Each point is reached from the start by the listed moves, each made 0, 1 or 2 times, or once backwards (-1), plus a little noise. Say if it took an odd or an even number of moves. Then give how often each move was made.
In the rows, 100 means zero.

Moves:
(1): [ 76,  98, 132,  89, 104]
(2): [150, 117, 102,  97,  80]
(3): [ 61, 124, 113, 102, 109]
Start: [111,  97, 112,  93,  96]
Points:
[174,  76,  67, 103,  83] -> even (-1, 0, -1)
[115, 112, 178,  69,  84] -> odd (2, 1, 0)
[158, 179, 109, 102,  71] -> odd (-1, 2, 2)
[ 65,  94, 175,  73, 102] -> even (2, 0, 0)

Moves:
(1): [111,  96, 103, 106, 102, 120, 108, 104,  87, 104,  98]
(2): [114,  94,  84, 100, 111,  93, 128,  91, 105,  90, 119]
(3): [100,  94, 104, 101,  90,  95,  99, 108,  86,  92, 113]
(4): [114, 117, 100, 124, 103,  88, 101,  94,  92,  92,  81]
(5): [ 90, 104, 111, 104, 120, 102, 109, 114, 101,  94, 109]
(6): [ 89,  96,  91,  97,  94,  95, 109,  86,  76, 115,  88]
(7): [100,  81, 112, 104,  88,  94, 105,  98,  97,  71, 105]
(8): [ 85, 106,  83, 101,  96,  98, 108, 120,  93,  89, 103]
Start: [101,  93, 122, 102,  95,  88,  98,  95, 114,  85, 107]
Points:
[127,  86, 104,  97,  81,  59, 100,  91, 141,  55, 145] -> odd (-1, 1, 1, 0, -1, -1, 0, 0)
[ 77, 117, 155, 113, 131, 120,  89, 146,  86, 108, 111] -> even (1, -1, 1, 0, 2, 0, -1, 0)
[117,  67,  92, 121,  55,  44, 139,  44,  43,  66,  92] -> odd (0, 1, 1, 1, -1, 2, 1, 0)
[147,  85, 124, 167,  56,  86, 125,  92,  57,  15,  69] -> even (2, 0, 0, 2, -1, 0, 2, 1)
[126,  52, 195, 119,  62, 104,  71, 105, 107,  29, 119] -> odd (1, -1, 1, 0, 0, -1, 2, -1)
[ 90,  45, 188,  95,  93, 124,  88,  95, 120,  62, 109] -> even (1, -1, -1, -1, 1, 0, 2, -1)

Moves:
(1): [117, 107, 104, 105, 104, 110,  88, 125, 111, 105, 105,  97]
(2): [119,  98, 107, 107,  92,  98, 121,  97,  96, 108,  97, 107]
(3): [117,  79, 111, 104,  99, 103,  96, 102,  83,  90,  93,  97]
(4): [101, 114,  94, 109,  94, 113,  92, 101, 101,  96, 106, 100]
(5): [ 95,  98, 118, 103, 115,  87,  97,  97, 105, 104, 106, 112]
(6): [ 93, 102,  97, 103, 103, 111, 115, 102,  92, 103,  97, 103]
(7): [ 98, 102, 107,  98,  99, 104,  96, 100, 109, 100, 106,  90]
(8): [ 96,  97,  99, 111,  95, 106, 105, 107,  92, 120, 107, 105]
(9): [105,  99, 101, 106, 111, 107,  99,  92, 100, 115,  97,  98]
(10): [109,  88,  88, 112, 109,  97, 108, 104, 110,  90,  95,  88]
(11): [ 95,  97,  99, 103,  99, 112,  97,  98, 115, 110, 106, 105]
(12): [104, 103, 112, 110, 103, 104,  94, 109, 108,  94,  85,  93]
Start: [ 97, 107,  91,  95,  96, 101, 108, 100, 101, 103, 104, 111]
Points:
[167,  67, 129, 105, 142,  67, 116, 129, 111,  98, 108, 132] -> odd (2, 1, 1, -1, 2, 0, -1, -1, 0, 1, 0, -1)
[161,  87, 168, 161, 119, 155,  80, 137,  84, 195, 135, 151] -> even (2, 1, 2, 1, 2, 0, 0, 2, 2, -1, 1, 0)
[149,  53,  99, 177, 113, 111, 170,  75,  74, 154,  97, 117] -> even (-1, 2, 1, 1, 1, 0, 0, 2, 2, 2, 0, 0)

Moves:
(1): [100, 101, 101, 112, 105, 108, 101, 103, 109,  96, 105,  98, 100,  95, 104,
 103, 104, 101,  98, 104,  97,  98]
(2): [106, 106,  97, 112, 109,  95, 106, 100, 100,  99, 108, 110,  96,  96, 110,
  99, 110, 100,  94,  99,  98,  93]
(3): [ 98,  98,  96,  99, 105, 101, 100, 103,  92, 106, 101,  95, 103, 103, 103,
  96, 100, 102, 104, 107, 105,  99]
(4): [ 96,  95, 103,  96, 101, 102,  98,  93, 109, 106, 101, 105, 100, 102, 100,
 102, 100,  99,  98,  99, 102,  99]
(5): [100, 109, 103, 103, 110,  96, 110, 109, 103, 103,  99, 102,  88,  99, 104,
 100, 110,  96,  97, 106, 103,  90]
(6): [ 97, 100,  96, 104,  96,  93,  98, 106,  97, 101,  98, 102,  95,  94, 106,
 101, 105,  96,  95, 104,  97,  92]
(7): [ 93, 107,  95, 101, 111,  90, 100, 108, 108,  96,  96, 103,  98, 101, 104,
 105, 101, 113,  95, 102, 106,  95]
(8): [107,  99,  94, 100,  98,  92,  99, 107,  94,  95,  93,  98, 103,  91,  96,
 101, 102, 102, 108, 107, 101,  95]
(9): [ 99, 104, 105, 101,  99,  89, 106, 101,  99, 101, 103,  96,  94,  97,  97,
  96, 106, 101, 104,  99, 102, 108]
(10): [ 96, 103,  94, 102, 101,  97, 106, 105,  99,  99, 101,  99,  98,  98, 100,
  96,  97, 106,  97, 103,  98, 100]
(11): [101, 104,  94,  95,  99, 105,  99,  99,  94,  98,  97,  94, 105,  88,  99,
 108, 106,  99, 105,  99,  93, 100]
(12): [ 97, 103, 105,  98,  96,  96, 104, 100,  97,  98, 104, 101,  94,  98, 104,
  93, 106, 103,  94, 100,  95,  92]
(13): [103, 104,  99, 103, 102, 104, 101, 104,  92, 108, 113, 107,  99, 110,  94,
  90, 104, 111,  95, 107, 108, 104]
(14): [102,  99,  93,  96, 101,  97,  98, 100, 101,  97, 105, 104,  91,  98, 105,
 102,  98, 106,  97, 101, 103,  99]
(15): [103, 102, 102, 105,  99, 107, 103,  96, 100, 103,  99,  95, 100,  95, 100,
 103, 104, 100,  96,  94, 104,  99]
(16): [101, 106, 106,  99,  96, 100, 105, 109,  94, 106,  90,  95, 104,  99, 107,
 100, 101, 106,  98, 105,  94, 104]
(17): [101,  94,  94,  94,  98, 100, 103, 102, 101, 103, 103, 100,  95, 102,  97,
  81,  99, 103,  99,  96, 102, 105]
(18): [ 95,  98, 113,  98,  98,  92, 103, 105, 107, 100, 105, 105, 101,  95, 103,
 100,  98,  89,  94, 100, 102,  93]
(19): [ 96, 101, 105,  98,  97,  99,  98,  98,  99, 103,  97, 105,  94,  94,  99,
  92,  95,  97, 102,  98,  98,  97]
(20): [101,  87, 104,  99, 103, 105,  94,  94,  98,  97, 102,  99, 101,  95,  96,
 100, 101,  96,  90,  98, 100, 101]
Start: [ 97, 102, 104,  99,  93, 107,  95, 101, 104,  99, 101,  95, 106,  96, 102,
  88, 101, 104,  99,  97, 104, 100]
Points:
[ 81,  95,  64,  86, 111, 110, 106, 132,  87, 122,  92,  79,  90,  55,  91,
  58, 148, 113,  81, 129, 127,  46] -> odd (0, -1, 2, 2, 2, 2, 1, 2, -1, 1, 2, 1, 1, -1, 2, -1, 2, 0, 0, 1)
[ 89, 154, 125, 103,  83,  61, 144, 173,  74, 128,  80,  89,  69,  93,  99,
   5, 126, 171,  90, 123, 130,  85] -> odd (0, -1, 0, -1, 1, 0, 2, 2, 1, 0, -1, 2, 2, -1, 2, 2, 2, 0, 2, -1)
[ 92, 104, 100,  72,  56,  49,  76, 134,  76,  89,  83, 112, 101,  45, 112,
  83,  89,  82, 122, 110,  90,  67] -> even (-1, 0, 0, -1, -1, 2, 0, 2, 0, -1, 1, 0, 0, 1, -1, 0, 0, 2, 2, -1)
[114,  77,  69,  77,  90, 114,  63, 111,  73, 104, 101, 109, 101,  90,  80,
  51, 102, 149,  86, 105, 109, 130] -> odd (0, 0, -1, 0, -1, 1, 1, 1, 0, -1, 1, -1, 2, 1, -1, 1, 2, -1, 1, 2)
[ 79,  96, 119,  89, 119,  74, 124, 147, 109, 133, 112,  99,  57,  79,  94,
  22,  97, 114,  76, 118, 165,  79] -> even (0, -1, 2, 0, 2, 0, 1, 1, 1, 1, -1, -1, 1, 1, 2, 0, 2, 2, 2, 1)

Moves:
(1): [106, 105,  99, 103,  99,  95, 100,  96, 107, 100, 103, 104, 103, 101,  99,
  95, 104, 100, 101, 100, 104, 105, 100,  98, 104, 101, 106]
(2): [ 99, 102, 104, 111,  99,  99, 112,  95,  96, 104, 107, 104, 101,  98, 100,
 101,  89,  96, 108, 101, 103, 107, 102, 106, 105, 110, 104]
(3): [100, 106, 103,  94,  97,  96,  96, 104,  97, 100,  99,  99,  97,  99,  98,
 100, 101, 103,  97,  98, 102, 103, 101, 104,  99, 102,  93]
(4): [105, 103, 100, 100,  96, 101, 111, 103,  97, 104,  97, 106,  96, 104,  95,
 100,  95, 106, 100,  98, 106,  99, 100, 101,  96, 103, 108]
(5): [ 99, 102, 110,  93,  91,  95,  93, 101, 105,  91, 103,  99,  96,  94, 105,
  91,  92,  99, 105,  95,  93, 100, 100,  97, 101,  95,  98]
(6): [105, 101,  97,  99, 105,  96, 109,  92, 102, 103,  89, 101,  88, 101,  92,
 103, 104, 102, 100, 114,  98,  93,  97, 101, 112, 101,  92]
(7): [103, 106,  99,  95,  95, 105,  93, 100, 105, 101,  97,  89,  97, 106, 102,
  97, 109,  93,  99, 104, 103,  99, 106, 101, 101, 104, 101]
(8): [107, 101, 107,  93,  94, 104,  91, 100,  98, 100, 101,  92, 100, 100,  97,
  96, 104,  97,  96, 103,  98, 108, 106,  94,  99,  94, 102]
(9): [100, 103, 105,  98, 100, 101, 106, 101, 102, 102, 104, 101, 105,  98,  89,
  98, 100, 101,  97,  92, 106, 100, 102, 100, 103, 102, 101]
(10): [ 93, 101, 105,  92, 107, 104, 102,  99,  99, 109, 110,  99,  93,  94, 110,
  99,  96, 102, 103,  97, 100, 103, 100,  94,  91, 109,  86]
(11): [ 95, 103,  99, 103, 103, 100,  95, 106,  95, 102, 101,  94, 100, 100,  92,
  94, 118,  97,  91, 101,  91,  95,  99,  99, 100,  92, 100]
(12): [ 98, 107,  94, 106, 100, 103, 111, 100, 101, 100, 112, 102, 114,  96,  85,
 111, 107,  96,  86, 102, 104,  95,  99,  95, 104, 102, 110]
(13): [102, 108, 101,  96, 102, 102,  95,  97,  98, 103, 105, 106, 103,  99, 104,
  99,  95, 101, 100,  96, 103,  97, 101,  99,  97,  98,  97]
(14): [ 96, 100, 101, 104,  99, 101, 101,  97,  99, 103, 100,  99, 105,  99,  98,
 101,  94, 111, 102,  98, 100,  93,  94, 101,  96, 102,  96]
(15): [100,  99,  94,  96, 101,  94,  96, 103,  91,  89, 102, 104, 105, 109, 103,
  89, 110,  98,  91, 103, 103,  89,  99,  99, 103, 106,  93]
(16): [102, 102, 101,  96,  97,  97,  99,  95, 103,  99, 100,  96, 104,  97,  96,
  99, 102,  96, 104,  98,  94, 100, 100, 101,  91,  98,  97]
(17): [113,  91, 103,  88,  94, 103,  89,  95, 112, 102,  98,  95,  97,  87,  97,
  99,  96,  97,  95,  99,  90, 100,  99, 106,  92,  92, 103]
(18): [101, 102,  86, 106, 115,  97, 107,  98,  96,  87, 100,  95,  98,  95,  93,
 100, 109, 105,  91, 103, 105,  89, 104, 106, 102, 103, 106]
(19): [ 93,  98, 100, 104, 103, 100,  97, 100,  97, 103,  95, 101, 101,  97,  99,
 100,  97,  96,  95,  98, 102,  99,  96,  96,  98,  99, 102]
(20): [ 95,  95,  98,  98,  96, 110, 100,  91, 102,  96,  89, 115,  97, 111, 100,
  98,  97, 110,  99, 103, 101, 101,  99, 104,  99, 101, 107]
(21): [100,  98, 105,  96,  98, 104,  99, 101,  97, 100,  99,  98, 103,  91,  96,
 104, 111,  98, 103, 101, 101, 101,  99, 103,  96, 100, 102]
(22): [103,  99, 107, 103,  98, 103, 102,  98,  97,  97,  90, 112, 103, 100,  98,
 100, 107, 100, 100,  98,  91, 104, 102,  98, 107, 113, 114]
(23): [103,  95, 106,  92,  92,  96,  95, 104, 110,  95,  92, 111, 102,  99,  90,
  91,  97, 104, 102, 108,  94, 101, 106, 101, 109,  98, 114]
(24): [102, 101, 104, 100, 102, 104, 102, 101, 100,  91, 100, 102, 103, 107, 103,
 105, 102, 100, 102, 105, 103,  98,  97, 104,  94, 104,  97]
Start: [100, 113, 108,  97, 101, 103, 103, 119,  98,  96,  96, 102, 110, 107,  98,
 106, 110, 104, 104, 102,  92, 109, 113, 108, 106,  99,  94]
Points:
[104, 128, 117,  65,  86, 136, 102,  93,  85, 137, 122,  66,  74, 103,  93,
 108,  78, 111,  65, 121, 114, 103, 114, 113,  76, 129,  41] -> odd (-1, 2, 2, 1, 0, 1, 2, 2, 0, 2, 0, 1, 0, 2, 1, -1, 2, 0, 1, 1, -1, -1, -1, 0)
[136,  92, 134,  60,  62, 137,  79,  62, 163, 127,  60, 161, 132,  77,  46,
 109, 102, 123, 107, 123,  47, 118, 118, 119, 118,  77, 157] -> even (1, 0, -1, -1, -1, 1, 0, 0, 0, 0, 0, 1, 2, 1, -1, 1, 2, -1, -1, 2, 1, 1, 2, -1)
[ 99, 131,  93, 103, 104, 131, 120,  90, 122, 115,  63, 129,  90, 133,  57,
 125, 137, 118,  91, 155,  97,  98, 125, 138, 157, 115, 113] -> even (0, 1, 1, -1, -1, 2, 2, -1, 0, 0, 1, 1, 1, 0, -1, -1, 0, 0, -1, 2, 0, 0, 1, 0)
[113, 134, 122,  71,  93, 145,  94, 112,  99,  66,  74, 120, 107, 101,  93,
 125,  85, 151,  76,  89,  94,  95, 121, 111,  56, 138, 129] -> even (-1, -1, 2, 2, 1, -1, 1, 1, -1, 1, -1, 1, 1, 2, -1, 0, 1, 2, 1, 1, -1, 2, 0, 2)
[ 87, 126, 172,  90,  84, 130, 116,  95,  86, 106, 123, 153, 121, 104, 113,
  85,  86,  99, 141,  61, 111, 153,  99, 119,  56, 115,  98] -> odd (2, 2, 0, 1, 1, -1, -1, 0, 2, 1, 1, -1, 1, -1, 0, 1, 0, -1, 1, 2, 2, 0, -1, 2)
[ 90, 136, 128, 158,  90, 130, 153, 119,  86, 123,  98, 195, 154, 146,  64,
 105, 103, 136, 100,  92,  94, 131, 108,  94, 130, 130, 190] -> even (2, 1, -1, 2, -1, -1, -1, 0, 0, 0, 2, 1, 1, 1, -1, -1, -1, -1, 0, 1, -1, 2, 1, 1)

Moves:
(1): [ 96, 107, 102,  96,  98, 105, 104, 103,  91,  98,  87, 106, 100, 103, 107,
 100,  93, 102,  98,  93, 104, 104, 103,  97, 102]
(2): [ 98,  96,  98,  90,  92, 100, 103, 106,  84, 103, 104,  98, 100, 100, 116,
  94,  97, 108, 100,  93,  98,  92, 112, 113, 106]
(3): [107, 107, 100, 102,  96,  95, 103,  84,  96, 107, 100,  97, 104,  89,  97,
 104, 102,  94,  97, 107,  92,  84,  93, 103, 102]
(4): [106,  97, 101,  95, 107, 108, 102, 106, 100, 100, 100,  96, 112, 101, 107,
 109, 102, 100, 106,  99, 106, 101, 102,  94, 104]
(5): [105,  96,  89,  94,  97, 115,  97,  99,  99, 102, 101,  99, 109,  91, 100,
  97, 104, 106, 105,  87, 101, 113,  90,  93, 100]
(6): [102, 104, 108, 102, 100,  99, 105,  96, 107, 105, 103,  97, 104, 113,  91,
 107, 101,  98, 100,  97, 103,  99, 102,  99,  92]
(7): [101,  85, 110, 107,  81, 100, 101, 103, 106, 101, 103, 113, 109, 101, 105,
 101, 121,  96,  89,  90, 106, 104,  94,  98, 111]
(8): [ 85,  94, 104,  98, 101,  96, 105, 103, 103,  93, 101,  98,  96,  94, 110,
  95, 106,  91, 100, 100,  91, 111, 109,  96,  98]
(9): [ 96,  99,  91,  94,  99,  90,  95,  93,  99, 100,  84,  98, 102, 103, 106,
 102, 103, 100, 110, 108,  98,  96, 102, 107, 102]
(10): [ 97, 108, 102,  98,  84, 109, 105, 110, 103, 107, 100, 104, 102,  99, 101,
  98, 101,  95,  99,  98, 111, 104,  98, 100, 100]
(11): [100, 100,  98, 100, 102, 100, 118,  91,  94, 101,  86,  98,  99,  92, 103,
  99,  93, 104,  98, 114,  99, 100, 106, 105,  97]
(12): [ 98,  99, 101,  95,  98, 102,  96, 104,  92, 101, 105, 100, 104, 104, 101,
 109, 110, 106,  90,  97, 104, 101, 107,  92, 101]
(13): [100,  98, 105,  95,  97, 101, 112,  94, 108,  98, 103, 100,  96,  95,  96,
  91,  99, 101, 106, 111, 106,  94,  91, 104,  94]
(14): [ 95, 102, 107,  96, 101,  95,  96,  91, 103, 105, 101, 100, 110,  99,  90,
  96,  77, 101,  91,  97,  97, 103, 109, 101, 111]
(15): [ 96, 117,  95, 112,  97,  99,  99,  97,  97,  91, 102, 105, 107, 105,  99,
  98,  98,  96,  98,  99,  99, 108, 106, 110,  98]
(16): [101,  96, 116,  94,  94, 103,  89, 104, 104,  93, 100, 106, 107, 105,  97,
 107,  94, 104, 105, 110, 103, 112, 102, 107, 109]
(17): [109, 109, 103, 101,  98,  99,  93,  94, 100, 101,  99, 106,  98,  97,  97,
  93, 103, 101, 103, 103, 100,  95, 107,  94, 108]
(18): [100,  92, 106, 107, 100,  92,  94,  93,  93, 101,  97,  87, 118,  94,  98,
  97,  95, 106, 107,  99, 101,  94, 110,  97,  90]
(19): [ 99, 100, 112,  99, 108,  88, 103, 106,  92, 100,  96, 101, 109, 100,  90,
 101, 106, 113,  97, 108, 104, 102,  95, 104,  89]
(20): [ 98, 104,  92, 102, 101,  95, 100,  92,  97, 105,  98, 103, 108, 102, 106,
 102, 109,  95,  97, 117, 102, 108,  94,  95,  87]
(21): [106, 103, 101, 100, 100,  99,  97, 103,  99,  95, 105, 100,  93, 101, 105,
  99, 104,  98,  86,  94,  98, 101,  99, 101, 102]
(22): [106,  98, 101,  86,  96,  90, 102, 110,  98,  92, 108, 102, 102,  93,  95,
  99,  95, 105, 101, 100,  93,  98,  97, 104,  98]
(23): [ 97, 108, 103, 103, 101, 101, 104, 100, 101,  98,  93,  87,  93, 105, 102,
  98,  92, 105,  97, 103,  90,  96,  92,  96,  91]
(24): [ 95,  93, 100,  95, 112, 107,  94,  96, 105,  99,  95, 108, 102, 104,  96,
  88,  97,  96,  94, 106,  90, 102, 102, 102,  97]
Start: [ 96, 102,  96,  92, 101, 108,  96,  87, 104,  97,  80,  97,  94,  92,  95,
 105,  98,  97,  96,  94,  94,  87, 108, 102,  91]
Points:
[112,  97, 162,  43,  42,  20,  81,  82, 101,  90,  86, 152, 140,  75,  53,
 111, 158, 127,  97, 195, 118,  67, 104, 143,  94] -> even (-1, 0, 1, -1, -1, 0, 1, 0, 2, 1, 0, 2, 2, 0, 0, 2, 2, 0, 2, 1, 0, 2, -1, 0)
[130, 118, 120, 102,  35, 110,  91,  47, 114, 119,  75,  64, 159,  64,  97,
  74, 133,  98, 122,  74, 117,  45,  79, 126,  85] -> odd (-1, 1, 2, 1, 2, 1, 1, 0, 2, 2, -1, -1, 2, 0, 1, 0, 1, 2, 1, -1, 2, -1, 1, 0)
[ 87, 132, 180,  37, 125, 104, 129,  79,  72,  82,  39,  97,  46, 131, 104,
  73,  73, 159,  61, 154,  72,  79, 130, 123,  66] -> even (2, 2, 0, -1, 0, 2, -1, 1, 0, -1, 1, 1, 2, 0, -1, 2, 2, -1, 2, 0, 2, -1, 2, 1)
[127,  87, 156,  71,  31, 138,  28, 106, 132, 102, 113, 189, 162,  67,  47,
  63, 126,  89,  53,  56,  97, 147,  87, 105, 153] -> odd (0, 0, 1, -1, 2, 0, 2, 0, -1, 2, -1, -1, -1, 1, 0, 2, 2, 0, 1, 0, 1, 1, -1, 2)
[ 83, 141, 152,  51, 104, 163, 144, 108,  93,  92, 109, 111, 132, 101,  93,
  79, 116, 108,  66, 116, 108, 114, 153, 135,  75] -> even (-1, 2, 1, 2, 1, 2, -1, 2, -1, 2, 1, 2, 2, 0, 2, 1, 1, -1, 2, -1, 1, -1, 0, 2)
